Each point is reached from the start by the listed moves, each made 0, 1 or 2 times, or once backwards (-1), plus a little noise. Is the number of moves made odd or even? Then give how often each move was made.
In the rows, zero is written as 128.

Moves:
(1): [ 81 120 176]
(2): [139 151 154]
(3): [ 68 177 112]
Start: [113 101 124]
Points:
[125 123 149] => odd (0, 1, 0)
[185  75 165] => even (0, 1, -1)
[124 202 111] => even (-1, 2, 1)

Moves:
(1): [145 149 102 130 142 109 127 121 132 137 123 138]
(2): [119 139 135 130 119 129 128 135 134 127 122 131]
(3): [126 121 134 131 138 133 137 129 123 137 126 118]
(4): [120  98 114 159 124 148 106 148  91 125 141 149]
(5): [134 141  95 107 152 144 125 121 140 136 110 140]
(6): [132 113 144 131 104 155 131 132 166 164 126 141]
(7): [137 126 125 123 155 141 150 135 127 148 155 127]
(8): [143 128 121 132 132 133 123 136 120 118 117 147]
(9): [123 114 155 147 126 133 109 128 122 127 146 116]
Start: [132 137 140 104 132 141 125 127 138 134 118 128]
Points:
[162 129 175  91 199 145 149 128  96  98 139  91] => odd (-1, -1, 1, -1, 0, -1, 1, 2, 1)
[157 138 148 161 152 117  75 118 114 135 104 124] => even (2, 0, 2, 0, 0, 0, -1, 1, 2)
[185 152 101 103 196 164 177 131 176 235 157 149] => even (2, 0, 1, 0, 0, 1, 2, 0, 0)
[ 95  71 224 173 133 204 142 189  86 159 214 108] => odd (-1, 2, 1, 1, -1, 0, 2, 0, 1)
[160 154  44  57 185 166 129 108 147 142  28 157] => even (0, -1, 2, 0, 2, 0, -1, 1, -1)
[165 152  70  77 159 178 124  82 237 249  54 158] => odd (2, -1, 2, 0, 2, 2, -1, -1, 0)
[179  70 160 180 194 221 120 178 104 211 190 165] => odd (1, 0, 2, 1, 0, 1, 2, 2, 2)

Moves:
(1): [137 117 129 130 131 122 131 137 124 125 128 127 123 135 132 133 134 127
 144]
(2): [134 133 120 122 128 113 128 128 123 125 119 131 125 124 125 126 135 135
 131]
(3): [118 113 129 129 131 127 121 135 111 114 118 139 154 123 119 125 116 166
 124]
(4): [132 135 132 134 130 127 123 126 134 133 131 133 128 130 132 128 128 137
 130]
(5): [131 144 115 125 123 135 121 115 134 140 129 125 127 144 135 102 100 125
 123]
(6): [140 116 124 136 117 125 131 128 136 121 121 125 132 124 125 142 131 126
 134]
(7): [144 147 131 121 131 133 132 131 123 131 142 124 130 138 131 131 125 119
 128]
(8): [140 139 124 118 134 138 127 132 137 135 118 126 122 123 138 126 125 124
 123]
(9): [140 137 130 123 140 132 129 124 143 133 132  96 128 117 133 117 122 134
 121]
(10): [120 115 140 117 133 125 122 124 122 121 129 138 120 120 117 130 133 139
 135]
(11): [129 122 122 153 119 135 128 139 125 137 128 116 123 135 117 155 127 121
 138]
(12): [125 131 140 125 145 129 142 118 130 120 119 134 128 131 124 123 135 138
 137]
(13): [125 131 121 123 123 115 136 135 139 132 138 124 132 124 135 134 124 128
 142]
(14): [126 163 135 117 129 137 113 122 121 121 134 119 130 141 147 122 117 118
 123]
(15): [138 130 136 126 124 118 137 135 126 135 119 122 127 140 135 143 122 131
 129]
(16): [137 126 120 132 130 131 131 129 141 138 132 113 127 141 130 143 135 128
 124]
(17): [131 129 122 129 120 131 139 134 130 123 129 123 122 124 135 129 126 138
 128]
(18): [130 122 118 136 132 117 130 127 127 119 125 139 123 132 127 135 119 131
 123]
Start: [123 114 115 137 126 138 132 121 106 115 126 135 118 110 132 120 128 132
 132]
Points:
[106  58 124 131  80 102 124 142  94  78  85 157 191  76 134 137  74 207
 118] => odd (-1, -1, 2, 0, 0, 2, -1, 0, 0, 0, -1, -1, 1, 0, 2, -1, 0, 0)
[119 131 179  48 169  83 143 140  44  26 106  97 167  70 160  86 128 249
 176] => odd (2, 2, 2, -1, -1, 0, 0, -1, 2, 1, -1, 1, 1, 2, 1, -1, 1, -1)
[160 126 156 111 206 188 153  96 120 149 116  74  95 113 104  77 129 144
 149] => even (1, 0, 0, -1, 1, -1, 1, 1, 2, 1, 1, 2, -1, -1, 0, 0, -1, -1)

Moves:
(1): [126 121 134 123 132 124 126 128 132 123 122 130 123 124 125 132 123 145
 126 125 134 132 126 123 127]
(2): [127 111 122 141 115 123 136 130 126 133 130 121 120 120 112 132 133 128
 129 137 121 128 128 120 126]
(3): [120 121 131 135 127 130 118 130 125 137 129 130 131 125 121 126 131 134
 122 126 127 126 130 136 132]
(4): [135 116 122 127 144 122 134 141 145 133 125 121 122 125 139 132 135 124
 122 134 142 124 136 131 129]
(5): [130 126 129 120 136 124 122 128 132 124 127 137 130 126 123 125 131 128
 119 128 131 134 122 131 124]
(6): [128 122 117 123 136 120 132 132 127 132 130 129 126 130 127 123 123 128
 129 125 127 125 126 131 138]
(7): [128 133 139 117 128 123 131 129 126 131 126 140 142 126 129 135 137 124
 129 141 139 124 129 118 136]
(8): [130 122 132 129 121 129 133 126 130 136 131 132 128 126 134 123 126 127
 120 128 124 133 127 126 130]
(9): [127 123 137 134 124 114 121 138 126 128 130 114 127 128 133 123 122 137
 137 131 124 132 119 130 121]
(10): [124 141 130 124 127 117 121 134 129 124 122 126 125 114 128 131 124 133
 123 119 132 123 135 118 137]
(11): [125 125 134 119 134 133 128 120 132 124 130 113 124 127 135 124 135 127
 127 128 130 128 130 129 121]
(12): [131 114 121 135 130 135 130 128 116 122 127 125 116 131 128 131 121 123
 122 131 126 133 119 125 128]
(13): [120 127 129 123 138 136 129 129 118 129 128 126 126 134 134 125 137 138
 131 140 116 126 137 127 127]
(14): [122 131 122 119 124 117 122 116 120 146 129 116 128 123 126 139 126 126
 128 125 139 140 125 114 122]
(15): [141 135 126 124 122 128 127 120 126 125 134 121 129 133 128 136 132 127
 128 133 132 132 122 126 127]
(16): [129 133 133 134 137 128 123 135 130 127 126 113 125 131 126 126 128 130
 129 143 132 136 129 123 129]
(17): [128 128 134 132 130 124 121 124 133 132 111 134 124 132 136 118 140 133
 126 115 130 119 126 123 128]
(18): [136 138 127 124 135 127 137 131 117 142 127 134 117 120 123 142 134 132
 132 116 135 132 131 135 140]
(19): [135 136 140 127 137 134 137 117 135 118 131 129 121 123 124 135 122 130
 118 130 131 122 125 130 118]
(20): [133 128 123 120 116 137 126 126 124 129 136 136 120 130 118 123 127 133
 132 129 125 125 124 130 118]
(21): [120 129 128 118 135 127 137 141 133 120 118 129 124 132 122 136 123 136
 128 108 125 127 124 127 126]
(22): [119 128 133 140 129 136 134 130 138 122 129 132 132 130 139 125 140 127
 116 116 135 128 106 121 130]
(23): [124 126 131 127 124 132 138 120 122 130 132 130 129 135 131 125 132 136
 122 131 130 135 137 127 122]
(24): [124 135 126 122 125 119 117 124 131 122 124 138 120 128 134 123 128 123
 131 137 128 124 131 138 132]
Start: [120 123 128 120 117 123 116 129 132 144 120 127 124 127 139 125 132 130
 130 123 116 131 123 128 130]
Points:
[162 184 172   7 214  72 115 114 190 120  80 168  85  78 171 176 203 143
 115 135 204  86 140 141 145] => even (1, 0, -1, 2, 2, 0, 2, -1, 0, 1, 2, -1, 1, 0, 1, -1, 1, 2, 2, 0, 0, 0, -1, 2)
[129  99 155 100 119  40 117  79 121 145 109  99 148 125 163 142 165 157
  85 127 185 156  58  33 104] => odd (1, 1, -1, 0, 2, 2, 2, -1, 2, 1, 0, 1, 0, 2, 2, -1, 2, -1, 1, -1, -1, 1, 2, -1)
[144 205 136  15 178  65 113  93 177 118 121  76 126  77 143 192 104  99
 103  82 188 140 141 120  98] => odd (-1, -1, -1, 1, 2, 0, 0, -1, 0, 2, 2, -1, -1, 2, 1, -1, -1, 0, 2, -1, 1, -1, 0, 0)
[ 83 111 159  90 192 133  91 134 150  30  77 135  76 173 184  82 124 181
  95  95  74 132  60 156 108] => even (1, -1, 0, -1, 2, 1, -1, 0, 1, 0, 1, 2, 2, -1, 1, 0, 1, -1, 1, -1, 2, 1, 0, 2)
[106  90 168  79 162  78 117 177 147 185  72 113  83  93 127 141 168 225
 100 128 158 109 132  49 129] => even (2, 1, 1, 2, 0, 1, 2, 1, 1, 2, 0, 0, 2, 1, 0, 1, 2, 0, 1, 2, 1, 0, 0, -1)
[ 80  83  78  95  69  74  90 136 120 169 102  75  55  96 140 108 119 117
 130 150  81 147 166  87 104] => even (-1, 2, -1, 1, 0, -1, -1, 2, 0, 2, 1, 1, 1, 2, -1, 0, 0, -1, -1, 1, 1, -1, 0, 2)
[104 134 146  54 127 106 167 119 141 101 129  84  98  98 124 208 121 144
 122  82 170 125  37  54 104] => even (1, 1, -1, 0, -1, 1, 2, -1, 1, 1, 2, 1, 0, 2, 1, -1, -1, 0, 2, 1, 2, 2, -1, 0)
[106  41 114  93 105  70  80 158  65 222 148  72  80  68 105 154 127 195
 112 150 151 184 107  75 134] => odd (2, 1, 2, 1, 1, 1, 1, 1, 2, 2, 1, 2, 1, 2, 0, 0, -1, 1, -1, 2, -1, 0, 0, -1)
[143 138 190  84 227  81 112 136 166 156  93 122  84  63 166 156 121 135
  89 140 211 131 128 131 197] => even (2, -1, 1, 1, 0, 2, 2, 1, 0, 1, 2, 1, -1, 0, -1, 2, 0, 2, 2, -1, -1, 0, -1, 1)
[ 79  55 175 185 108 121 110 179 121 113  81 132  78 140 123  94 141 204
 146 148  49 139  70 110 115] => even (2, 2, 0, -1, 0, -1, 0, 1, 2, -1, -1, 1, 2, -1, -1, 1, 1, 0, 0, 0, 1, 1, -1, 1)
